Each row is a point. Any point is a mix of the corners, with weights that add up to 1. It lies inside the corners' shape when no weight is negative. Is each point inside? If not, which corners have a negative weight?

Corners:
(1): [-0.15 -0.34]
(2): [-0.62  0.16]
(3): [0.33 0.05]
Points:
[ 0.38 -0.18] => outside (2)
[ 0.46 -0.22] => outside (2)
[-0.15 -0.30] => inside
[ 0.09 -0.12] => inside
[-0.15 -0.31] => inside
[-0.44 -0.14] => outside (3)

Corners:
(1): [ 0.70 -0.23 -0.34  0.50 -0.30 -0.23  0.22 -0.71]
(2): [-0.34 -0.03 -0.03  0.27 -0.06 -0.07 -0.07 -0.26]
(3): [ 0.20 -0.39  0.60 -0.12  0.38  0.26  0.20  0.53]
(4): [ 0.19 -0.41  0.54  0.53 -0.03 -0.08  0.26 -0.04]
(5): [ 0.12 -0.75  0.22  0.18 -0.01  0.37 -0.48 -0.40]
(6): [-0.08 -0.21  0.15  0.20  0.03  0.54  0.11  0.28]
(7): [-0.19 -0.40 -0.42 -0.20 -0.67 -0.58  0.23  0.12]
(8): [-0.17  0.01  0.46 -0.08 -0.18  0.14 -0.07  0.49]
(9): [-0.07 -0.28  0.26 -0.15 -0.26  0.02  0.34 -0.01]
Points:
[-0.55 -0.11  0.26 -0.10 -0.37 -0.02  0.17  0.46] => outside (1, 3, 5)
[-0.29 -0.04  0.80  0.23  0.27  0.31  0.18  0.49] => outside (1, 5, 7)
[ 0.05 -0.17  0.18  0.43 -0.08  0.22  0.00 -0.25] => outside (3, 7)
[-0.48 -0.16  0.21 -0.19 -0.38  0.18  0.00  0.18] => outside (1, 3, 4)
[ 0.02 -0.10  0.12  0.17 -0.17 -0.07  0.20  0.05] => outside (5)
[ 0.08 -0.42  0.22  0.01 -0.24 -0.07  0.02  0.10] => outside (2, 6)
[ 0.00 -0.30  0.25 -0.05 -0.17  0.05  0.25  0.02] => inside
[ 0.33 -0.54  0.17  0.19 -0.06  0.24 -0.10 -0.08] => outside (2, 9)
[-0.44  0.00  0.29  0.02  0.11  0.03  0.07  0.64] => outside (1, 5, 9)

Corners:
(1): [ 0.03 -0.10 -0.29 -0.13  0.23 -0.81  0.13  0.06 -0.23  0.64 -0.17 -0.83]
(2): [ 0.26 -0.07  0.44 -0.06 -0.16  0.18 -0.32  0.54 -0.09 -0.12  0.04  0.29]
(3): [ 0.19  0.23  0.21  0.02  0.25  0.32  0.09  0.85  0.10 -0.14  0.17  0.13]
(4): [ 0.27  0.06  0.33  0.04  0.17  0.42  0.03 -0.45  0.59  0.29  0.32  0.03]
(5): [-0.26  0.17  0.17  0.01  0.08 -0.37 -0.31  0.56  0.02 -0.44  0.36  0.01]
(6): [ 0.07  0.06  0.44 -0.41  0.47  0.51  0.21 -0.45  0.23  0.10 -0.34 -0.03]
(7): [-0.02  0.09 -0.44 -0.61 -0.34 -0.63  0.20 -0.02  0.15  0.76 -0.18 -0.48]
(8): [-0.16 -0.32  0.16 -0.01  0.10  0.15  0.33  0.27 -0.19 -0.17  0.23  0.36]
(9): [ 0.04  0.35 -0.60  0.14 -0.32 -0.31  0.09 -0.10 -0.23  0.54 -0.49 -0.67]
(10): [-0.42  0.17  0.44  0.03 -0.05  0.42 -0.14  0.61 -0.14  0.17  0.29  0.22]
(11): [ 0.05 -0.09 -0.10 -0.32  0.02  0.52 -0.01 -0.27 -0.08  0.16  0.31 -0.47]
(12): [-0.11 -0.23 -0.19 -0.08  0.40  0.71 -0.33 -0.13  0.53  0.27 -0.05  0.03]
(13): [-0.20 -0.23 -0.24 -0.10 -0.43 -0.40  0.17  0.08  0.18  0.46 -0.34 -1.00]
Points:
[-0.06  0.06  0.17 -0.07  0.04  0.22 -0.04  0.20  0.26  0.12 -0.04  0.11] => outside (1, 11)
[ 0.04  0.04 -0.03 -0.12  0.02  0.13  0.07  0.09  0.06  0.31 -0.05 -0.22] => outside (5)
[-0.04  0.08 -0.14 -0.26 -0.24 -0.33  0.06  0.34 -0.11  0.31 -0.14 -0.64] => outside (4, 8, 12)
[-0.08 -0.01  0.18 -0.04  0.13  0.18 -0.01  0.16  0.03  0.10  0.01 -0.17] => outside (7)
[-0.08  0.00  0.10  0.33  0.06 -0.04 -0.11  0.46  0.12  0.04  0.07 -0.13] => outside (6, 7, 11)

Corners:
(1): [ 0.28  0.61  0.33 -0.23  0.02  0.70  0.41 -0.40 -0.06  0.01 -0.14  0.63
 -0.42 -0.26 -0.28  0.26 -0.53  0.27 -0.01 -0.15]
(2): [ 0.56 -0.09 -0.24  0.06 -0.09  0.10  0.02 -0.55 -0.40  0.25  0.40  0.31
 -0.04  0.13  0.32  0.58  0.15  0.35 -0.17 -0.93]
(3): [-0.06  0.18  0.45  0.13  0.05  0.02 -0.08  0.27 -0.49  0.22 -0.22  0.24
  0.27  0.38 -0.23  0.39 -0.23  0.18  0.04  0.04]
(4): [ 0.49  0.11 -0.40 -0.39 -0.03  0.01 -0.01 -0.54 -0.31 -0.33 -0.12 -0.25
 -0.20  0.15  0.71 -0.26 -0.09  0.00  0.06  0.03]
(5): [ 0.17  0.10 -0.57  0.59  0.70  0.07 -0.16 -0.09  0.29  0.09 -0.07 -0.01
 -0.35 -0.55  0.15  0.25 -0.34  0.43 -0.02 -0.11]
(6): [ 0.76  0.67  0.05  0.42 -0.04 -0.50 -0.08  0.12 -0.10  0.11  0.23  0.44
 -0.06  0.08 -0.08  0.36 -0.26 -0.44 -0.25 -0.26]
(7): [-0.42  0.29 -0.02  0.22  0.21 -0.19  0.60  0.04  0.31 -0.21  0.16  0.01
 -0.24  0.37  0.04 -0.27  0.11  0.61  0.27 -0.58]
(8): [ 0.19 -0.11 -0.35  0.36  0.02  0.10 -0.21 -0.52  0.21 -0.66 -0.20  0.61
 -0.41 -0.39 -0.41  0.41  0.09  0.48 -0.14  0.09]
(9): [ 0.15  0.08 -0.07  0.28  0.12  0.01 -0.44  0.00  0.52 -0.04  0.43 -0.65
  0.15 -0.42  0.30 -0.11 -0.35  0.33 -0.57 -0.47]
(10): [ 0.56  0.68 -0.31  0.34  0.28 -0.28  0.48  0.29  0.00 -0.51 -0.56 -0.19
  0.07  0.01  0.43  0.40 -0.36  0.28  0.14 -0.64]
(11): [ 0.41  0.31 -0.52 -0.16  0.29  0.07  0.15  0.06 -0.27 -0.17  0.28  0.57
 -0.24 -0.56 -0.21  0.23  0.32  0.42 -0.10 -0.17]
(12): [-0.25  0.93  0.52  0.23 -0.34  0.66  0.22 -0.22  0.43 -0.12 -0.34  0.32
  0.11 -0.22  0.26  0.25  0.30 -0.65  0.38  0.03]
(13): [-0.06 -0.20  0.57  0.14 -0.86  0.31  0.50  0.33 -0.17 -0.47  0.07 -0.10
  0.09 -0.31  0.56  0.18 -0.08  0.06  0.00 -0.07]
(14): [ 0.64  0.15  0.15  0.65 -0.59  0.19 -0.30  0.39  0.05  0.11 -0.21  0.19
  0.28  0.23  0.35 -0.04 -0.18 -0.07 -0.34  0.37]
(15): [ 0.17  0.63 -0.12  0.15 -0.66 -0.08  0.00 -0.08  0.38 -0.23 -0.23 -0.15
 -0.90 -0.55 -0.40  0.61 -0.25  0.43 -0.16 -0.06]
(16): [ 0.57  0.24  0.38 -0.14 -0.19 -0.64  0.16 -0.45 -0.18  0.33 -0.24 -0.04
  0.36  0.16  0.28 -0.49 -0.48  0.25  0.03  0.24]
(17): [ 0.24 -0.24  1.16 -0.49  0.26 -0.14  0.28  0.21  0.11 -0.01  0.24 -0.10
  0.14  0.26  0.14  0.03  0.59  0.22  0.46  0.01]
(18): [ 0.32  0.22  0.03  0.41  0.11 -0.49  0.48 -0.23 -0.75 -0.43 -0.31  0.20
 -0.04  0.21  0.42 -0.19  0.01  0.76 -0.42  0.22]
(19): [-0.08  0.42 -0.04  0.03 -0.01 -0.05  0.35 -0.46  0.63  0.05  0.41  0.07
  0.25  0.40  0.27  0.09 -0.11  0.14 -0.08  0.39]
(20): [ 0.43 -0.09  0.24  0.25  0.01 -0.41  0.28  0.21  0.24  0.10 -0.49 -0.03
  0.07 -0.08 -0.12  0.09 -0.04 -0.06 -0.67  0.41]
(21): [ 0.28  0.12  0.46  0.32  0.37  0.20  0.26 -0.08  0.04  0.19 -0.27 -0.62
  0.46  0.29 -0.03 -0.28  0.03 -0.21  0.52  0.37]
Points:
[ 0.16  0.16  0.13  0.11  0.01  0.04  0.19 -0.12  0.06 -0.08 -0.09 -0.02
  0.02  0.00  0.16  0.04 -0.05  0.27  0.00  0.05] => outside (6)
[ 0.23  0.23  0.03  0.18 -0.01  0.07  0.14 -0.01  0.05 -0.14 -0.04  0.07
 -0.03  0.01  0.16  0.17 -0.03  0.15 -0.05 -0.07] => outside (16)
[ 0.30  0.31  0.17  0.20 -0.09  0.06  0.08 -0.09  0.06 -0.03 -0.08  0.16
  0.02 -0.14  0.07  0.24 -0.09  0.06 -0.09 -0.01] => outside (4, 7)
[ 0.28  0.06  0.01  0.22  0.20 -0.42  0.20  0.09 -0.11 -0.09  0.01 -0.14
  0.07 -0.01  0.03  0.20 -0.08  0.41 -0.05 -0.24] => outside (1, 4, 12, 14)
[ 0.46  0.15 -0.11  0.18  0.40 -0.27  0.08 -0.10 -0.09  0.06  0.04  0.10
  0.04  0.18  0.05 -0.01 -0.18  0.37 -0.17 -0.11] => outside (12, 13, 15)
[ 0.23  0.33  0.11  0.16 -0.07  0.11  0.01 -0.20  0.16  0.00 -0.05 -0.04
 -0.02 -0.04  0.16  0.12 -0.24  0.09  0.21 -0.14] => outside (11, 18, 20)
[ 0.21  0.27  0.15  0.16  0.02 -0.01  0.11  0.00 -0.01 -0.05 -0.12  0.12
 -0.01 -0.02  0.02  0.12 -0.17  0.16 -0.04  0.04] => outside (2)
[ 0.15  0.32 -0.02  0.17 -0.05 -0.02  0.16 -0.18  0.25 -0.04  0.06  0.05
 -0.05  0.03  0.12  0.16 -0.12  0.21 -0.08  0.08] => inside
[ 0.24  0.25  0.13  0.17 -0.05 -0.03  0.18  0.03 -0.04 -0.14 -0.25  0.08
 -0.15 -0.09  0.07  0.08 -0.08  0.18  0.02  0.01] => outside (2, 9, 19)

Corners:
(1): [-0.27 -0.15  0.22 -0.03 -0.01 -0.18 -0.20 -0.64 -0.11  0.25  0.39  0.24
 -0.39  0.27  0.42  0.70 -0.31 -0.16  0.39 -0.75]
(2): [-0.01  0.02 -0.23 -0.25  0.43  0.37 -0.03  0.09  0.72  0.08 -0.02 -0.03
  0.37  0.00  0.57 -0.04 -0.18  0.27 -0.07 -0.12]
(3): [-0.21 -0.38  0.43  0.03  0.17  0.06 -0.41 -0.01 -0.17  0.33 -0.13  0.12
 -0.05  0.07  0.09 -0.01  0.16 -0.26  0.00  0.14]
(4): [-0.13  0.56 -0.01 -1.01  0.08  0.37 -0.33 -0.35 -0.37  0.25  0.48 -0.12
  0.41  0.72 -0.26  0.30 -0.09  0.17  0.44 -0.08]
(5): [ 0.00 -0.16  0.16 -0.44 -0.08 -0.65  1.22 -0.08  0.02  0.14 -0.11 -0.61
 -0.38 -0.38  0.10 -0.38  0.34 -0.37 -0.16  0.86]
(6): [ 0.39 -0.14 -0.23  0.17 -0.26 -0.21 -0.33 -0.13 -0.28  0.29  0.70  0.45
 -0.69  0.47  0.12  0.72 -0.52  0.20  0.51 -0.17]
(7): [-0.10  0.13 -0.16 -0.50 -0.12 -0.08  0.19  0.09  0.18 -0.45 -0.07 -0.08
  0.16 -0.45  0.01  0.27  0.29 -0.35  0.20 -0.31]
(8): [ 0.10 -0.20 -0.05  0.03  0.37 -0.50  0.32 -0.13  0.04  0.55  0.15  0.47
 -0.50  0.18 -0.20  0.45  0.50  0.31 -0.32  0.16]
(9): [-0.76 -0.15  0.18 -0.32  0.01  0.10  0.40  0.03 -0.12 -0.17 -0.17  0.15
  0.81 -0.08 -0.07 -0.17  0.04 -0.06 -0.55 -0.23]
(10): [-0.23  0.15  0.31 -0.09  0.39  0.40  0.36 -0.30  0.06  0.20  0.04  0.40
 -0.18  0.35 -0.12  0.59 -0.22  0.05  0.46 -0.02]
(11): [-0.13 -0.51  0.45 -0.21 -0.06 -0.03 -0.29 -0.19  0.02 -0.17  0.13  0.11
  0.61  0.30  0.05  0.35  0.16  0.17  0.20  0.04]
(12): [-0.31 -0.11  0.00 -0.09  0.07  0.37 -0.19 -0.37 -0.25  0.03 -0.36 -0.45
 -0.10  0.01  0.04 -0.06  0.42  0.41  0.45 -0.46]
(13): [-0.03  0.64  0.16 -0.42  0.10  0.26 -0.08  0.02  0.38  0.06 -0.26 -0.13
  0.22  0.06  0.12 -0.47  0.04  0.72  0.77 -0.86]
(14): [ 0.33  0.23 -0.04 -0.07  0.51 -0.15  0.29  0.21 -0.47  0.09  0.11  0.45
 -0.05  0.23  0.29  0.45  0.18 -0.03 -0.02  0.00]
(15): [-0.17  0.55  0.04  0.36  0.30  0.15 -0.34 -0.98 -0.06  1.17 -0.33 -0.25
  0.25  0.05  0.36 -0.09 -0.10 -0.10  0.71 -0.31]
(16): [ 0.64 -0.04 -0.23 -0.17  0.02  0.27 -0.46 -0.55 -0.13 -0.23 -0.08  0.11
  0.23  0.41 -0.06 -0.26  0.19 -0.24  0.08 -0.41]
(17): [ 0.53  0.21  0.26  0.04  0.06  0.35 -0.03 -0.24 -0.17  0.02  0.01  0.33
  0.05 -0.34  0.20  0.24  0.05 -0.10 -0.03 -0.31]
(18): [ 0.12  0.38 -0.21  0.23  0.09  0.09 -0.72 -0.49  0.42 -0.10 -0.32  0.10
 -0.19 -0.54  0.68 -0.60  0.12  0.18  0.10 -0.20]
(19): [ 0.09 -0.19  0.16 -0.69  0.02 -0.40 -0.29  0.04  0.54 -0.21 -0.34  0.02
 -0.03 -0.22  0.03  0.39 -0.60  0.33  0.41 -0.44]
(20): [ 0.12  0.44  0.41  0.49 -0.32  0.18  0.25  0.25 -0.39  0.09 -0.02  0.14
 -0.16  0.30  0.45  0.22 -0.13 -0.31 -0.38  0.12]
(21): [ 0.14  0.06  0.13 -0.65 -0.32  0.00  0.42  0.27 -0.20 -0.02 -0.45  0.77
  0.05 -0.16 -0.04  0.29  0.29 -0.18 -0.11  0.07]
Points:
[ 0.00  0.01  0.02 -0.28  0.12  0.00 -0.06 -0.19  0.05  0.09 -0.05  0.11
  0.04 -0.02  0.09  0.11  0.10  0.05  0.19 -0.17] => outside (20)
[ 0.00 -0.02 -0.01 -0.20  0.01 -0.03 -0.32 -0.57  0.02  0.17  0.10 -0.09
 -0.09  0.13 -0.08  0.02 -0.06  0.18  0.58 -0.43] => outside (2, 14, 20, 21)
[-0.02 -0.04  0.15 -0.26  0.03 -0.16  0.31 -0.13 -0.04  0.14 -0.05 -0.12
 -0.09 -0.06  0.10 -0.04  0.14 -0.13  0.04  0.20] => inside
[ 0.00  0.07  0.03 -0.03  0.15  0.15 -0.34 -0.26 -0.06  0.12  0.10  0.14
  0.05  0.19  0.15  0.24 -0.04  0.16  0.25 -0.38] => outside (5, 21)
[ 0.05 -0.01 -0.05 -0.26  0.07 -0.08  0.13 -0.22 -0.07  0.07 -0.01  0.21
 -0.02 -0.01  0.10  0.27  0.10 -0.03  0.06 -0.08] => outside (3, 13, 20)
[-0.02  0.06  0.05 -0.21  0.07 -0.01 -0.02 -0.15  0.04  0.11 -0.07  0.14
  0.00  0.10  0.10  0.09  0.06  0.09  0.14 -0.13] => outside (17)
[ 0.03 -0.14  0.03 -0.38  0.13 -0.03  0.00 -0.08  0.10 -0.07  0.04  0.18
 -0.02  0.00  0.02  0.19  0.10  0.15  0.12 -0.16] => outside (15, 20)
